Each row of a before or after table is a point. One or more steps were done to the points. Then noise was added and the rows were shuffled. The steps act on columns, c1 being the first. Name the steps. A step turns or swaps two columns, mirrors them in a line or flattens them onto one, adds a multiple of one to another, or multiplies or shifts one. Angles are multiples of 10 degrees, from the lower column toward the higher: turns from -170 to 170, lines from 10 to 170 but not 90. Use the fewest steps. Two steps may share a column if one is a turn and the other turns, adds or multiplies; they go together, in the order done. Otherwise the lowest column goes first.

Before, 10 rows:
[[ 3.4 -3.4]
 [ 8.5 -4.0]
 [-0.1  3.1]
 [-0.7 -5.0]
 [-3.1 -0.5]
 [-0.4  2.7]
 [ 0.0 -5.5]
 [ 7.4  4.5]
 [ 0.8  3.3]
 [ 5.5 -3.0]]
After, 10 rows:
[[ 2.1 -1.2]
 [ 4.1 -1.8]
 [ 0.2  6.4]
 [-2.0 -2.1]
 [ 0.8  9.7]
 [-1.2  4.2]
 [ 7.6  4.6]
 [-4.6  2.9]
 [ 2.6 -2.0]
 [-4.3  1.0]]
Steps: mirror c1 and c2 in the line at 30 degrees

Before (9 x 6):
[[-3.9  1.8 -0.3  6.7  1.2  0.6]
 [-3.4  3.9  6.9 -0.9  4.4  0.2]
 [ 6.1 -0.7 -1.4  3.2 -5.8  6.2]
 [-2.0 -3.3 -2.8  1.6 -0.8  1.3]
 [ 6.3  6.0  1.7  2.2 -2.4 -3.1]
 [ 1.8 -1.2  2.2  6.9  3.7  3.1]
 [-1.3 -0.8 -1.4  1.9 -7.0 -5.1]
 [-1.9 -0.8  1.7  1.1  3.0  0.1]
 [-2.0  1.2  7.3  3.4  3.0 -1.9]]
After, 9 rows:
[[-3.5 -0.1  2.4 14.1 -1.7  4.9]
 [-4.3  6.5 -1.4  3.8  5.2 -1.2]
 [ 0.1  4.2  5.5  7.1 -3.4 -0.2]
 [ 4.8 -2.0 -0.6  3.2  5.3 -2.8]
 [-2.2 -0.6 -0.9  6.5  8.2  8.1]
 [ 1.9 -4.2 -0.6  3.5  0.2  3.4]
 [ 0.8  6.5  4.2 -1.9 -5.5  2.3]
 [ 0.2  0.3  1.9  2.0 -3.5  1.6]
 [ 2.7  1.2 -1.0 13.5 -3.2  2.8]]
Steps: turn c1 and c5 by 150 degrees; turn c2 and c3 by -30 degrees; multiply c4 by 2; shift c6 by 2.0

Before:
[[-2.5  6.6  0.2 -1.3  2.6 -4.9  1.8  5.7 -1.2  1.9 -0.9]
 [ 1.3 -1.6 -3.3  0.1  8.3 -0.1  2.7  3.1 -3.1  7.8 -2.1]
 [ 3.3  1.5  3.3 -0.9 -3.1 -2.4 -4.6 -1.4  0.7 -0.4 -3.7]
 [ 1.9 -1.1 -3.4  1.5  3.9 -5.8  1.4 -7.5  1.0 -2.1  4.8]
 [ 3.7 -2.5  2.7 -1.0  0.8  1.6  5.9  3.0 -3.3 -0.8 -2.6]
 [ 0.3 -1.2 -4.8 -0.7  1.4 -1.6 -0.9  4.4  0.1 -4.9 -3.3]
 [ 1.0 -4.7 -1.2 -0.9  1.3  1.7 -3.0 -0.2 -3.1 -0.7  2.1]
 [ 4.6  1.3  1.0  3.0  3.0  2.8 -7.1  1.7  2.0 -2.9 -2.6]
 [ 2.2 -5.6  1.9  1.6 -3.2 -1.0 -4.9  1.1 -5.4  1.9 -1.1]
 [-3.6 -3.6 -5.8 -3.0 -3.0  4.1 -0.8  0.7 -2.8 -5.9 -1.6]
 [-0.4 -6.0  4.0  1.5  2.4 -4.3 -1.3 -0.1  3.9  0.2 -0.4]
 [ 3.5  3.2  4.4  6.5 -1.9 -3.2 -4.2 -3.1 -3.8  1.6 -0.3]
 [-1.9  0.7 -2.7  3.2 -5.1  1.4 -1.4  3.1  3.7 -3.0 -1.2]
 [-4.3  2.5 -0.9  8.6  6.3  0.1  5.0 -0.6 -0.5 -0.1 -3.6]]
After, 14 rows:
[[ -1.2  -5.9   7.9   3.2   2.2  -4.3  -6.2  -0.2   3.0   0.4  -0.2]
 [  0.4  -1.0  -6.8   3.0   4.3  -5.7  -3.6 -18.8   0.7  -4.8   2.3]
 [  3.3   1.2   1.9   6.0   4.3   2.7 -12.1   4.2   1.4  -0.6  -3.9]
 [  0.5  -4.7  -2.4  -1.8   1.4   1.7  -8.0  -0.5  -2.3  -1.8   1.3]
 [ -0.2   0.7  -5.4   6.5  -5.5   1.3  -6.4   7.9   2.6  -1.6  -2.9]
 [  4.1   1.5   6.8  -1.9  -1.8  -2.4  -9.6  -3.4   0.5   2.0  -3.1]
 [ -3.1   6.5   0.5  -2.6   1.5  -4.9  -3.2  14.1  -1.0   2.0   0.6]
 [  4.0   3.1   8.8  13.0  -0.6  -3.3  -9.1  -7.8  -2.7   1.4   0.8]
 [  3.2  -2.6   5.5  -2.0   2.0   1.6   0.9   7.4  -2.2   1.0  -2.5]
 [ -1.7  -1.6  -6.6   0.2   8.2  -0.1  -2.4   7.7  -2.3   7.2   3.4]
 [ -6.2   2.5  -1.8  17.2   4.5   0.2  -0.1  -1.6  -0.4   2.2  -2.8]
 [ -0.2  -1.2  -9.6  -1.5   1.5  -1.5  -5.9  10.9   0.1  -1.4  -5.5]
 [ -2.4  -3.6 -11.6  -6.0  -4.0   4.1  -5.8   1.8  -1.9  -3.5  -5.0]
 [  3.1  -5.5   3.8   3.2  -2.3  -1.0  -9.9   2.7  -3.7   2.1   0.4]]
Steps: turn c1 and c5 by 20 degrees; multiply c3 by 2; multiply c4 by 2; shift c7 by -5.0; multiply c8 by 2.5; multiply c9 by 0.7; turn c10 and c11 by 40 degrees
